Rows are points. Each copy is the shape, with its points in the same order, turned, moved and blurred by noise. Some copies are also mirrored. Which?
In the rows, 128 means zero.

Shape (5 x 2):
[[ 97 151]
 [164 153]
 [152 108]
 [ 71 151]
 [107 124]]
Copy 1, 5 rows:
[[107 160]
 [170 142]
 [145 104]
 [ 83 169]
 [107 131]]
Copy 1 is: only turned
Copy 2:
[[ 88 154]
 [156 169]
 [158 125]
 [ 57 144]
 [106 124]]
Copy 2 is: only turned

Shape (7 x 3):
[[112 142 101]
 [130  90 150]
 [184  99 145]
 [100 162 133]
 [156 131 148]
 [147 121 126]
 [103 191 159]]
Copy 1, 7 rows:
[[137 134 113]
 [136  94 175]
 [103 124 195]
 [172 146 125]
 [129 140 180]
 [120 128 160]
 [191 185 140]]
Copy 1 is: mirrored
Copy 2 (7 x 3):
[[131 146 105]
 [169  91 132]
 [213 121 143]
 [109 138 145]
 [174 137 150]
 [172 136 126]
 [ 95 155 177]]
Copy 2 is: only turned
Copy 3:
[[112 104 128]
 [153 165 126]
 [193 139 153]
 [ 96 124 158]
 [158 135 166]
 [156 124 140]
 [ 85 127 196]]
Copy 3 is: mirrored

Shape, 10 rows:
[[105 117 183 111 138 180]
 [ 97 107 188 133  83 140]
 [125 103 110 114 115 173]
 [159 145 111 148 118 154]
 [ 74 105 170 136 126 163]
 [182  85 146 131 134 147]
 [154 148  66  91 165 127]
 [ 45 118 149 199 120  94]
 [140 126 139 100 151 130]
 [110 111 131 151 108 119]]
Copy 1, 10 rows:
[[125 118 189  85 148 152]
 [110 114 199 114 109 105]
 [125  93 123 112 115 155]
 [143 151 113 131 105 150]
 [102 101 190 116 153 139]
 [193 109 139 116 111 135]
 [142 138  48  90 148 138]
 [ 80 131 177 193 167  76]
 [147 135 121  88 146 122]
 [122 121 141 147 126 100]]
Copy 1 is: only turned
Copy 2 (10 x 6):
[[115 119 194  93 148 150]
 [ 76 124 188 112  94 153]
 [118 111 130  82 128 115]
 [146 148 139 121 115  88]
 [ 71 118 181 110 148 142]
 [161  81 154 128 107 118]
 [178 154  76 116 153 127]
 [ 23 146 154 185 133 137]
 [152 127 141 124 137 157]
 [ 91 124 136 141 109 128]]
Copy 2 is: mirrored
Copy 3:
[[ 83 119 190 117 142 174]
 [ 83 126 189 107  94 119]
 [107 103 124 131 112 169]
 [159 148 132 144 110 160]
 [ 65 121 174 131 140 136]
 [162  79 170 140 106 159]
 [171 129  78 104 167 166]
 [ 74 166 163 163 143  52]
 [141 111 144 102 154 147]
 [114 131 142 134 114 106]]
Copy 3 is: only turned
